Each wall is flat, endless, passes through zero and stands at right angles to its row. A trip goes straight from one point to another. List the walls that it crosses, first one first.
In the rows, zero is written as 128.

Walls:
(1): [105 117 131]
(2): [149 154 105]
(3): [115  99  90]
(4): [ 88 124 111]
Trips:
[153 173 108] to [126 108  93] -> 3, 4, 1
[ 70 147 124] to [173 142  91] -> 2, 1, 4
[ 83 150  74] to [ 81 160 131] -> 2, 3
[102 128 114] to [132 144 120] -> 2, 1, 3, 4

Walls:
(1): [159  88 123 136 137 112 108 117 137 146  81 160 121 144]
(2): [112 113 103 127 161 115  76 178 146 146 111 115  96  83]
(3): [ 99 124 143 131 128 100 128 134  79 129 144 176 158 122]
(4): [146 100 123 137  97 186 130 127 106 123 123 107  71 135]
(5): [ 91 166 125 169 155 159 130 171 109 141 127 128 112  80]
(6): [111  79  81 126 118 132 134  92 142 112 121 132 181 128]
(7): [187 116 152 120 163 132 103 132  88 122 156 134 129 165]
(8): [135  99  99 178 105 157 135 105 138 161 179 128 108 123]
(9): [ 68 144 104  86  90 116  69 131 145 186 139 130  99 165]
Trips:
[143 132  86 183  92  81 130 105  94 125 143 178 116 109] to [186 135 146 180 124 116  87 152 185 147 144 151 167  54] -> 2, 6, 3
[154 148 141 131  52  93 109 152 215 148 122 146  97 135] to [129 129  97 115 143  99 124 102 148  84  97 129 159  98] -> 8, 6, 9
[182 145 146  86 130  91 127 135 134 102  79 126  84 113] to [173 112 131  71 164 116  95 167 114 150 105 128 154 109] -> 4, 3

Walls:
(1): [105 108 114 130  78 154 132 178 126 129 135 125 128 121 118 113 110 144
  83  95 110 114 143 143 165 107 175  91 183 137 114 162 133 235 123  98
 147 177 169 128 154 123 102 109 108 149 129  97]
(2): [142 155  90 124 110 147  97 131 100 159 143 139 128 110 122 135 105 167
 129 131 140 134  82  88  93 135 138 105 158 138  96 133 124 129 154 114
 143  88 115  87 153 108  94 125 114 163 124 140]
(3): [115  96  85  90 107 159 122 128  68 138  79 164 101 130  55  85 113 125
 127 115 112  44 141 142 145 182 124 108 110 126  69 130 125  64 147  94
  31 134 123 121 140 111 155 148 113 132 170 153]
(4): [103 115 131 139 136 154 138  77 137 169 141 105  93 155 131  80 101 146
 125 114 154 137 108 106  96 142 172 201 145 106 119 126 103 165 157  76
 132  94 113 107  63 166 115 137  91 120 109 166]
(5): [101  90 144  68  99 122 166 119 173  76 184 121 114 130 105 164 140 118
 104 150 112 113 139 143 105 124 124  81  83 121 136 175 150 109 138 100
 108 136 117 103 153 156 110 142 113 108 157 124]
(6): [ 89  74  69 114 124 105 157 190 115 131 133 141 107 129 150 125 100 132
 121 130 106  78 146 111 127 104 177  77 137 158 100 132 151 162 104 145
 132  94 145  96 114 166 124 168 129 162 127  86]
(7): [135 149 104  91  99 134  79 119 108 108 105 137 120 162 133 157 122  64
 137 131 110 178  95 140 136 118  90  93 117 120 161 183 141 116 153 165
 135 148 160 134 142 118 128  98  99 155 133 170]
(8): [118 130 130 129 173 139  99 126  97 126 154 118 161  92 146 162 125 115
 106 131 111  96 163 138 139 155 133 151 151 156  77 111 120 153 154 157
 172 152 149 154 126 128 150 161 135 159 144  93]
(9): [138 152 128 119  93 127  98 119 139 137 121 129 108 100 139  96 102 126
  85 115 144 119 140  93 159 109 183 168 134 143 119 103 118 196 128  81
 145 117 155 152 164 132 101 100 107 108 143 162]
(10): [136 129  70 118 115 139 147 165  99 156 184 164 181 110 133 105  68 141
 171 109 128 117 113 137 171 133 163 147 128 143 153  96 150 108  49 159
 137  97 124 169 134 135 115 115  90 142 105 111]
Trips:
[143 116 147 125 107 152 105 129 120  83  94 126  84  73 117 148 106 170
 153 116 141 125 100 123 109 141 131 152 132 142 167 161 146 129  55  93
 167 129 100 166 132 112 108 127 138  84 136 112] to [135 145 154 133 139 158 133 124 170 152 114  99 143  91 102  87  93  46
 161 142 173 137 141 113 137  92 123 140 141  89 143 150 126 121 149 122
 104 217 148 149 109  90 107 123  85 146 113 137] -> 2, 5, 4, 7, 10
[113 111 143 109 122 171 150 119 137 126 101 122 111 132 117 139 193 104
 132 151 136 130 105 122 101 168  97 158 130  92 126 145  69 110  90 102
 118 127 140 101 115 101 192  90 174 121 150 102] to [138  95 123 131 121 101  90 150 148 115 162 103  85  95 189 114 184  64
 143 100 133 104 107  89 140 147 111 100 151 154 130 115 165 114 102  76
 150 119  92 140 113 144 102 142 133 130 154 186] -> 7, 9, 3, 6, 2
[ 82 114 155 123 166 141 141  91 150 142 122 143  92 134 139 108  89 127
 136 119 107 145 108 130 110 125 148  89 103 160 125 151 122  80 141 130
 184  94 142 159 137 176 110 130  95 105 105 171] to [118 154 157 108 148 146 105 133 118 138 131 133 127 147 136 122 183 159
 132 134 127 184 148 116 112 143 184 123 128 118 149  62 141 131 195 105
 108 167 122 132 125 128  94 171 193 133 127 153] -> 10, 6, 7, 5, 8
